Each row is a point. A path goes straight from each point to the next, and from the last back to the first. The post is the endless flat space through its rows: a point in 2 columns, a line in 3, a plane in 4, and so on, so that a path can go around it. Count how often the path circles the post. Going back the other way cancels.

Post (2 x 3):
[[ 10  16  21]
 [ -9   2 -28]]
Path, 26 rows:
[[ 13  15   2]
 [ 18  -4 -17]
 [  2 -13  -9]
 [ 13  -8 -33]
 [ 13 -11  15]
 [-30 -31 -60]
 [ 15  -4 -17]
 [ 21  17 -15]
 [ -4  31   3]
 [-32   8  -9]
 [-12  10  51]
 [ -4  -8 -32]
 [ 12  -2  -5]
 [-25 -17 -13]
 [-33   8  14]
 [ -2  33  28]
 [ 20  24  -4]
 [ 28   5 -17]
 [ 16  -9  -7]
 [ -6   8  14]
 [-27   4 -21]
 [ -9  36  24]
 [-27   6  21]
 [-24  -5  15]
 [-25  22  23]
 [  2  28  13]]
Times around: 1

Post, 8 rows:
[[-15  35 -17   2 -15  15  -4  12  22]
 [-35   4 -11  -5   2 -21  33  16 -12]
 [ -4  -4  10  -6   2  25 -23 -10  28]
 [-27  13  -1 -17 -14 -21  -5   4  -2]
 [ 30 -14  17  -6 -18  17 -21 -19 -17]
 [ 21 -13  -5  -1 -12   0 -22 -13  11]
 [-14   9   6  15  13 -30   2   4 -33]
 [-15  17  -9 -14  18 -38  30   1 -19]]
Path:
[[-23 -12  10 -13   4  -5 -16   2  11]
 [ 41   5  -5  -4   7  -5  60  11 -13]
 [ 21  38 -29 -12  17  -1  22  19  10]
 [  1  29 -23   5 -23 -29 -20  10 -37]
 [  9  -8  -3 -16  46   2   4 -30   9]
 [ -7  16   1  34  26   5 -20  -4   7]
 [-12 -12  -1 -15   0 -12   3 -12   4]
 [ 19 -14 -20 -17   4 -12  -4 -25 -15]
 [-19  -2  13 -19  29   7   4  -5 -11]
 [-19   9   7  -9   1 -24   2  22 -17]
 [ -2   1 -27   3 -21  14   5  20 -22]
 [ -8  10 -11  26  -4  30  -9   8   2]
 [-17  36  31  -1  15  -3  -8 -16 -47]
 [ -5  42  25 -13  31   1  12 -15  -1]
 [ 11  21   5  -4 -43 -11   9  -2   4]
 [-43   7   8 -21  -1   6  50  -6 -16]
 [-30  48 -22  14   1  -3 -15   9  12]
 [  5  21 -18  -3  -7  21   9   2 -12]
 [-27 -19  -8 -13 -13  22  10  19  21]
 [-21  19  14  -5 -34   4 -17  14 -11]
 [ -4 -30  14  -8 -31   4  12  26   2]
 [  1  15   5   6  23   9  11  16 -20]
 [-14 -25  21  -1  -4 -12  -3   5   5]
 [ -9  -7  43   3 -23  25  -5  -3 -24]
 [-18  10   8   3  -9 -20 -19 -14   2]
 [-18  -3  -3   1 -11  10 -15  -8 -19]
 [  3  16 -24 -16  -1 -11   4   7 -16]]
Times around: 1

Post (13 x 14):
[[  3   4 -17  -9  11  -3 -10 -39  -3  13  10 -11  10  25]
 [ 19 -19  13  10   9  15  -2   7  -4  -1  -3  17 -11  18]
 [-20 -14  21  17  12  -4 -13  30   4   8   3   8 -25  -8]
 [  1  22  11 -24   2  -4  23  17 -11 -16  15   1  21   9]
 [-18  -2   5 -14   5 -21   5  -1   2  10 -19   9  -2  26]
 [ 22  -2  13  15 -24 -13 -13 -29 -21   7  24 -28   4 -17]
 [ 12  -6 -14   7   5   5 -34  14  -1 -13 -31  17  -2  -3]
 [  5  -3   9   2  16 -21   7  23 -16  -5   2  24 -11 -35]
 [-10 -35  15  -5 -24  -6   8 -36  20  -5  -2 -13  -5  -2]
 [  4   5  -2   1 -14  -1   1 -36  15  16 -11  -8   1   4]
 [ 14   4  27  -5  29 -18  26  13  12  -3   7  18  31   3]
 [ 19   2  -8 -19   2 -23  26  -5  14  -5  10 -13  11   8]
 [-11  10  10  -3  13  -1  17  -9  -7 -30  -8  -5  -2  12]]
Path, 23 rows:
[[ 33  -6  17   2  -8   3   4 -26  19  29  35 -11   3  10]
 [ 41 -18  -2   7   6 -12  -3  -4 -11  -3   5 -17 -10  23]
 [ -7   7   1  -3   4 -34  -4  -6   0   1  -2 -14  24 -23]
 [ -6  15  18  34   1  16   0  25  44 -17 -17 -26  -8  12]
 [ -5  -7  11   3  -5  -2  23 -26 -20  -2 -12  12 -35  20]
 [ 31   3  26   8  11 -14 -11  -5  -1  14   1   8   4   3]
 [ 40 -11 -14 -12   9 -17 -12 -14 -17 -14   2 -24   4 -18]
 [-15   7  12   5  28 -12  20 -50 -11   5  17 -31 -10  29]
 [ 29  -5  27  -2  -7 -12  31 -22   9   1  -5  -6  -2  -9]
 [ 27  -9  13   1   1  -9  -8  -5 -12 -37 -26  10   9  20]
 [ 24 -19  26  34  10  -8 -34   2  -6 -10  -8  11  31  26]
 [ 24 -11  13  12   4  -2  15 -11 -33 -11  16  10  19 -15]
 [  7 -13   5  -5  13 -13 -22  16 -12 -10  -2  -1  15   3]
 [  4  -2 -10 -13   7 -24 -26 -22  -2   7 -29   4   6  13]
 [ 21   6  12  -8   7  -2  -6  10 -23 -13   9  39  -1 -19]
 [  5   2  21  29  13  15  -4   0  31 -18 -12  17  22  -7]
 [ -1   3 -11   1  17  25   0   2  17   4 -15   8  30  36]
 [ 16  -9  -7  -4  19  -3   9   8 -20  -1   2  -7 -21   5]
 [-28  14  -8 -24  10 -33  10 -48 -24 -13 -14  -7 -29 -25]
 [ -2 -15  39 -11   5 -16  13 -16  -7  19  -3  16  -7 -11]
 [ -5 -11   5   1  -4   1  -1  -1  -3   8 -11  -8 -12  -5]
 [-11  15 -12 -12  15 -60  10 -34   2  20  19 -15  32 -20]
 [-14   9 -18 -19  21 -19   6   1  -8   3  26  12  -9   5]]
Times around: 0
